Each row of a before or after table is a point. The points were changed in one or more steps. Then noise was added and the rows were shuffled. The steps act on columns, c1 being the first. What was done? A step turns or swaps two columns, mirrors them in a line or flattens them onto one, adds a multiple of one to another, or multiplies or shifts one. Angles are multiples of 10 degrees, from the lower column toward the higher: turns from -170 to 170, lines from 10 to 170 but not 90. Use the fewest steps. Two steps may share a column if one is a turn and the other turns, adds or multiplies; they go together, in the order done. Otherwise the lowest column goes first.

Before (14 x 2):
[[-1.3  2.2]
 [-5.2 -1.3]
 [-2.0  0.1]
 [-8.3 -0.3]
 [-0.8  2.6]
 [-7.4  6.1]
 [-5.3  1.7]
 [ 1.1  0.6]
 [-7.2  0.3]
 [ 6.8 -4.1]
 [ 0.6 -3.5]
 [ 4.1 -2.0]
 [-4.9  6.2]
 [ 6.1 -1.9]]
After (14 x 2):
[[ -9.8   3.5]
 [-15.1   3.0]
 [  2.5  -2.5]
 [ -4.1  -2.7]
 [ -2.5  -1.0]
 [-14.1  -2.4]
 [-10.2  -3.9]
 [  8.1  -5.0]
 [-16.1  -3.6]
 [ 12.6  -5.1]
 [ -1.3  -0.7]
 [  1.3  -6.6]
 [ 13.4  -7.0]
 [-10.3  -1.2]]
Steps: multiply c1 by 2; shift c2 by -3.0

Before (14 x 4):
[[ 1.9  2.3 -4.6  0.1]
 [-2.1 -1.7  3.6 -1.4]
 [ 4.2  1.2  0.9  4.8]
 [ 4.7  2.1  1.2  4.4]
 [ 3.8 -2.8 -8.8  7.7]
 [ 3.2  1.6  1.7  5.8]
 [-6.7 -3.9  5.1  0.4]
 [-7.2 -9.5  1.8 -4.6]
 [ 1.2  1.8 -1.4  7.1]
 [-5.3 -4.9  0.3 -5.0]
 [ 6.9  3.0 -1.5  0.5]
 [ 2.3  3.0  0.3  2.9]
 [ 0.1 -4.6  4.0 -1.0]
 [ 6.3 -2.0 -7.5  3.4]]
After (14 x 4):
[[  2.7   6.6   0.2  -2.7]
 [  0.1   5.8  -1.7  -6.8]
 [  7.5  -5.6  -8.4  -3.8]
 [  7.2   3.6  -1.3  -0.8]
 [  4.8   1.7   0.8  -5.0]
 [  0.4  -7.7   5.4   6.2]
 [  4.0   4.3   0.7  -5.4]
 [ -4.5 -19.2   1.8   7.4]
 [ -4.5  -9.5   0.6   4.7]
 [ -0.2   4.7  -4.4  -1.8]
 [ -0.8  -9.0   4.1  -0.3]
 [  4.1  -4.5  -6.7  -6.4]
 [ -2.1  -2.9   2.4   2.1]
 [  5.8   3.9   1.2  -3.5]]
Steps: turn c1 and c4 by -90 degrees; multiply c2 by 2

Before (9 x 9):
[[  8.0  -0.3   8.4  -4.6  -3.9  -3.2   3.3  -3.3   1.7]
 [ -1.6  -0.8  -1.2  -7.5  -5.5   6.9  -5.9  -0.5   5.0]
 [  5.5   1.0   5.9   3.6  -4.3   4.7  -1.2  -9.2   9.2]
 [ -1.4   4.6  -0.8  -2.5   0.1  -2.2   3.2 -10.4  -0.2]
 [  2.5  -1.2   8.1   2.6   6.8   2.6   0.3  -0.6  -1.9]
 [ -1.7  -4.7   5.0   2.9  -0.7  -2.1  -6.0  -0.8  -4.5]
 [  4.5  -0.8  -2.3   0.2   2.2   7.4  -0.8  -2.9  -1.5]
 [  4.6   3.5  -1.6  -6.1   6.2  -0.6  -6.8   0.5  -2.8]
 [ -2.2  -4.8  -1.0  -0.2   3.1  -6.2   3.6   1.1  -2.9]]
After (9 x 9):
[[ -3.8  -5.1   6.2   3.0  -1.8  -2.7  -2.7   0.4  -9.7]
 [  1.8   0.8  19.3   3.7 -10.4   5.2  -0.5  -9.0  18.5]
 [  0.6   5.0  13.7  -3.5   0.6  -2.5   2.7 -10.1   0.1]
 [  0.8  -1.0   9.3   1.8  17.0   3.1   0.8  -0.2  -2.9]
 [ 11.6  -0.2  12.9  -4.7  -9.2  -3.4   2.7  -3.2   3.2]
 [  8.6   3.5  -1.9  -6.3  14.6  -1.3  -4.9   0.5  -4.9]
 [ -2.2  -4.6  -2.1   0.5   7.8  -6.3   2.1   0.9  -6.9]
 [  4.3  -0.1  -1.0  -6.8 -14.9   6.6  -4.8  -0.6  10.2]
 [  5.5  -1.6   1.9   0.3   6.0   7.3  -0.7  -3.2  -3.4]]
Steps: add -0.7 times c4 to c1; add -1.5 times c8 to c3; multiply c5 by 2.5; multiply c7 by 0.7; multiply c9 by 2

Before (12 x 12):
[[ -5.4   2.1  -5.6   7.1  -0.1   1.1   1.4   3.0   2.2  -2.8   4.8  -3.4]
 [ -7.7   1.0  -7.6  -0.9  -2.6  -6.8   2.3  -0.1   3.2   2.7  -1.5  -9.8]
 [  4.4   5.0  -1.0   1.1  -2.9   3.1   3.9   8.3  -4.3  -6.4  -6.8  -0.6]
 [  5.4   7.3   5.6   4.5  -3.8  -0.2   6.6   3.8  -7.1  -4.6  -1.0   2.6]
 [  2.8  -3.3   0.8   1.0  -1.7   2.3  -1.4  -1.7   4.5   1.6  -9.6   1.3]
 [  2.8   6.3   8.2  -3.8  -5.4   4.7   5.0   7.4  -1.3  -2.2  -6.1   6.1]
 [  1.2   4.5   1.0  -1.9  -6.3   5.3  -4.7  -1.3  -1.0   1.8  -8.6   0.3]
 [ -1.9  -5.1   6.3  -3.1  -6.8   3.1  -4.7  -1.3  -1.7  -3.6 -10.3   3.5]
 [  0.3   3.2  -1.4   0.3  -5.9   4.2   8.4   1.3  -4.6  -3.1  -4.1   4.0]
 [  0.4   0.0  -2.5  -0.5   0.0   2.6   4.9   0.2  -1.1  -3.9   4.8  -6.7]
 [ -2.2   1.3  -7.9  -2.1  -9.5  -5.5   0.6  -1.2   7.3  -2.2  -0.2  -6.5]
 [ -3.5   5.7  -1.7   3.8   1.3   1.4   5.8  -1.8   1.9  -7.8  -0.4  -5.1]]
After (12 x 12):
[[ -2.8   0.7   1.8  -4.1  11.3   0.3  -0.2  -0.5 -10.6  -2.7  -1.0  -6.5]
 [  3.0  -2.5  -3.9   1.6   0.7  -4.9  -0.9  -3.3  -3.1   1.1  -9.8   1.0]
 [ -3.0   4.2   0.6  -1.1  -1.5  -1.0   5.7   1.2  -2.6  -8.6  -0.1  -5.6]
 [  2.2   3.9  -4.4  -5.7   1.7 -10.9   5.6   7.1   6.3   1.2  -6.3   5.7]
 [ -1.5  -4.0  -3.6  -5.3   4.2  -9.6  -4.2  -0.2   5.4  -3.7 -10.3   3.0]
 [  1.1   3.1  -0.3  -1.8   3.6 -12.9  -4.7  -1.2   1.6   0.9  -8.2   0.0]
 [  4.1   4.0   3.3  -3.2   0.5  -7.1   3.5   9.6   2.7  -3.2  -6.2  -0.2]
 [  0.3   2.4   4.3  -2.4   3.3 -10.4   8.4   2.5   1.9  -2.4  -4.7   3.4]
 [  5.7   5.1   1.1   1.5   3.0  -2.7   6.4   5.2   8.9  -3.4  -1.1   2.4]
 [ -5.2   1.4   2.8   5.1  -1.2  -2.4   1.4   4.1  -5.0  -1.3   5.1  -3.5]
 [  0.7   0.0   2.0  -2.8  -0.2  -3.9   4.8   1.7  -1.1  -3.6   5.0  -6.9]
 [ -7.4   0.8   4.5   1.2   6.2   8.1   2.6  -0.8  -7.8   2.2  -1.9  -9.9]]
Steps: multiply c2 by 0.7; turn c3 and c9 by 140 degrees; add 0.7 times c10 to c4; turn c8 and c10 by 20 degrees; turn c5 and c6 by 150 degrees; multiply c6 by 1.6
